Rows are points. To make a cloud, some directions were put in groups of two or more. Within a group, all points are equally far from the middle, so they leave a hole (a ring in 2 directions, a hollow ball in 3). The other directions are filled evenly. Then the cloud was stretched, turned, moved and blurred a little. Count the holes, and give their numbers of directions, smallest first.
In the rows, 128 means zero.

Cloud (22 x 3):
[[106 137 133]
 [103 101 109]
 [ 69 107 122]
 [193 143 112]
 [175 137 141]
 [107 201 133]
 [ 98 175 171]
 [141 166 148]
 [174 152 137]
 [202 166 141]
 [195 112 157]
 [ 94 159 144]
 [104 105  84]
 [167 135 153]
 [156 172 145]
 [158 113  98]
 [ 76  93 141]
 [ 97 189 155]
 [128 160 161]
 [ 86 113  88]
 [ 78 136 150]
 [176 149 177]]
Holes: 0

Cloud (26 x 4):
[[164 125 135 182]
 [131 102 125 172]
 [ 73 158 125 153]
 [ 84 157  93  74]
 [111 137 135  84]
 [ 90 200 144 119]
 [114 207 137 143]
 [122 132  63 172]
 [113 154 147  96]
 [171 111  96 148]
 [119 139 168 117]
 [173 115 109 131]
 [158 111 124 192]
 [ 73 163 130 138]
 [ 87 178 111 154]
 [112 189 123 127]
 [ 99 189 121 136]
 [153 147 131 192]
 [ 67 183 141 174]
 [ 96 147 102 167]
 [132 145 173 109]
 [111 103 177 157]
 [154 141 138 223]
 [ 97 150 116 163]
 [126  99 140 171]
 [ 65 183 140 113]]
Holes: 0

Cloud (28 x 4):
[[105  65 162 133]
 [172 150 167  79]
 [ 82 132 184  99]
 [137 135 130  59]
 [119 131 149 195]
 [140 103  72 144]
 [172 116 158 144]
 [ 87 141 144 190]
 [111 175 147 191]
 [ 83  95  89 154]
 [166 126 106 159]
 [122 164 204 114]
 [ 78 130 125 100]
 [ 86 162 178 140]
 [142 104  74 144]
 [ 95  98 146 178]
 [107 146  79 129]
 [150  71 110  90]
 [119  59 103 113]
 [139 117 157 179]
 [ 92 136  82 131]
 [158 121 152 168]
 [ 91  80  94 149]
 [ 79 125  88 138]
 [ 84 136 104 109]
 [111 146  74 137]
 [ 85 164 163 164]
 [133 124 153 187]]
Holes: 2 (2, 2)

Cloud (32 x 4):
[[109 119  76  96]
 [182 119 104 100]
 [135 118 168 183]
 [117  91 107 154]
 [193 145 156 144]
 [188 122 115 100]
 [ 73 154 112 193]
 [144 119  86  84]
 [124 110 156 100]
 [ 92 163  92 167]
 [126 147 133  86]
 [ 90  92 141 127]
 [ 85 144 157 121]
 [ 50 144 136 176]
 [116  91  89 130]
 [ 82 156 103 187]
 [ 80 158  96 173]
 [176 116  95 104]
 [128 179 102 149]
 [101 119  76 102]
 [ 67 154 160 170]
 [199 140 140 132]
 [ 97 161  85 134]
 [149 169 103 170]
 [117 175  94 145]
 [132 106 163 171]
 [198 139 120 131]
 [148 120 175 170]
 [ 62 120  89 130]
 [184 143 166 151]
 [125  95 101 154]
 [113 146 171 203]]
Holes: 2 (2, 2)

Cloud (55 x 6):
[[138 214 123 114 124  97]
 [150  98 124 104 152 149]
 [180 109 155 121 142 126]
 [167 112 129 157 104 142]
 [105 122 110 144 134 129]
 [112 161 111 133 102 115]
 [141 141 127  97 160 156]
 [ 92 181 181 159 102 145]
 [159 120 128 155 171 108]
 [149 122 158 188  77 143]
 [123 152 178 135 109  87]
 [116 132 124 210 143 135]
 [147  96 201 137 140 171]
 [122  88 110 164 146 146]
 [150 188 126 183 137 101]
 [110 164 106 121  82 133]
 [161 226 132 116 166 102]
 [166 174 114 113 167 153]
 [120 116 195  65 121 151]
 [109 171 198 132 118  98]
 [ 74 118  98 149 113 175]
 [162 145 143 153 117 117]
 [131 209 144 146 136 119]
 [125 164  91 108 141 159]
 [ 88 224  97 100 125 139]
 [156 122 149 161 130 196]
 [191 157 211  92  89 155]
 [201 122 179 120  95 155]
 [100 128 132 172  84 157]
 [144 138 160 104 166 170]
 [ 94 206 108 124 147 106]
 [106 177 204 118 100 138]
 [ 80 189  94 129 116 173]
 [116 147 138  85 151 167]
 [106 111  86 140 134 128]
 [138 174 137 155  95 149]
 [113 107 176 195  70 132]
 [162 144 110 104 168 138]
 [113 221 132  73 167 129]
 [153 171 135 186 124 158]
 [136 125 182 169  99 142]
 [179 180 195 137 118  96]
 [114 209 135 117 125  73]
 [116 128 108  76 156 146]
 [116 119 216 107 120 125]
 [147 158 127  87 121  88]
 [140 146 164 180 100 179]
 [142 138 126 209 131 128]
 [168 139 193 117 102 158]
 [127 120 128 107 138 136]
 [144 161 226 138  91 135]
 [159 171 245 130  91 103]
 [148 197 123 117 133  69]
 [114 193 169 116 108 143]
 [156 112 120 124 168 146]]
Holes: 0
